Each row of a before or after table is a point. One or more steps were done to the points. Then noise was added and the rows were shuffled. The steps act on columns, c1 being the first. Write out the steps. A step turns or swaps two columns, mirrors them in a line or flattens them onto one, adds a multiple of one to another, or multiplies or shifts one. Angles are multiples of 10 degrees, from the lower column toward the higher: turns from -170 to 170, lines from 10 to 170 but not 90. Use the fewest steps. Two steps may share a column if one is a turn and the other turns, adds or multiplies; they go together, in the order done. Otherwise the lowest column goes first.

Before (11 x 2):
[[ -8  -7]
 [ 15  84]
 [ 23 -67]
 [ 61  20]
 [ -1 -37]
 [ 53   0]
 [ 54 -27]
 [  1  70]
 [ 21 -11]
 [ 28  44]
 [ 49 -35]]
After:
[[ 40 -29]
 [  9  -8]
 [ -9  50]
 [  9  59]
 [-18  -3]
 [ 20  25]
 [ 16 -45]
 [-13 -26]
 [ 53  15]
 [ 40   2]
 [ 47 -15]]
Steps: shift c1 by -10; multiply c2 by 0.7

Before, 14 rows:
[[-13  17  21 -23   4 -20]
 [-19  19  -4  33 -33 -26]
 [ -7  -6  32  17   6 -29]
 [-39  14  16 -20 -15  -8]
 [ -5  -2 -35  25   2  26]
 [ -3 -20  14 -18  -2  10]
 [ 20   6 -18  17  11  27]
 [  6 -19 -11  44   2 -37]
 [-18  -3  31  14  -7 -32]
 [-13  16  26  -7 -24 -11]
 [ 18 -26  15  12 -36 -20]
 [ 21   2  -8  -2  26  -7]
 [ 21 -19  22  -5  -7 -19]
 [  0 -17   5   9 -25  -4]]
After:
[[ -9  39  -8 -71 -34  18]
 [ 17   0 -10 -95  -6  41]
 [  2  19   4   2   9  23]
 [ 29   9  24 -27 -24  21]
 [ -8  15 -35 -53  21 -15]
 [  7   9  12  63  10  -4]
 [-12  14  28  34 -13  16]
 [-12  28  20   7   1  40]
 [ 20 -26  15  28 -19   6]
 [ 22 -17  20  -4   2  26]
 [-22  -3   0   2 -18 -20]
 [ 43 -22   1  25   0  17]
 [ 17  14  28 -30 -27  10]
 [-25   3 -11 -45  18 -23]]
Steps: mirror c1 and c3 in the line at 80 degrees; turn c2 and c4 by -150 degrees; multiply c4 by 2.5; turn c5 and c6 by -120 degrees

Before, 8 rows:
[[-12   4  -1  -6  -1 -54 -25  23 -32]
 [ 40  13  28  16  -1  18 -25 -22 -27]
 [  7  -5 -12  63 -30 -10 -13  25   5]
 [-31  27  42 -15  54  59 -29  23 -26]
 [-22 -34  34 -15 -18  65 -38   9 -25]
 [ 17 -63  31  21  43  10  14  16  19]
 [ 41  37  38 -30 -23  31   3  26  57]
 [ 14  15 -50  13  -5 -87 -30 -10  40]]
After:
[[-15  27 -16 -57 -28  -1 -13  25  -9]
 [-41  26  43  27 -18  11 -38   9  69]
 [ 20  -6  36 -21   0 -14 -23 -20  29]
 [-52 -31  52   5  54   7 -29  23  67]
 [ -7  -9 -64 -18  -4  -7 -31 -11 -94]
 [ 22 -46  50  15 -25  63   5  28  -2]
 [-31  -6   1   6  -1 -53 -27  24 -30]
 [ -3  68  39   1  46  22  14  13   2]]
Steps: shift c1 by -20; turn c2 and c4 by -160 degrees; multiply c3 by 1.3; mirror c6 and c9 in the line at 30 degrees
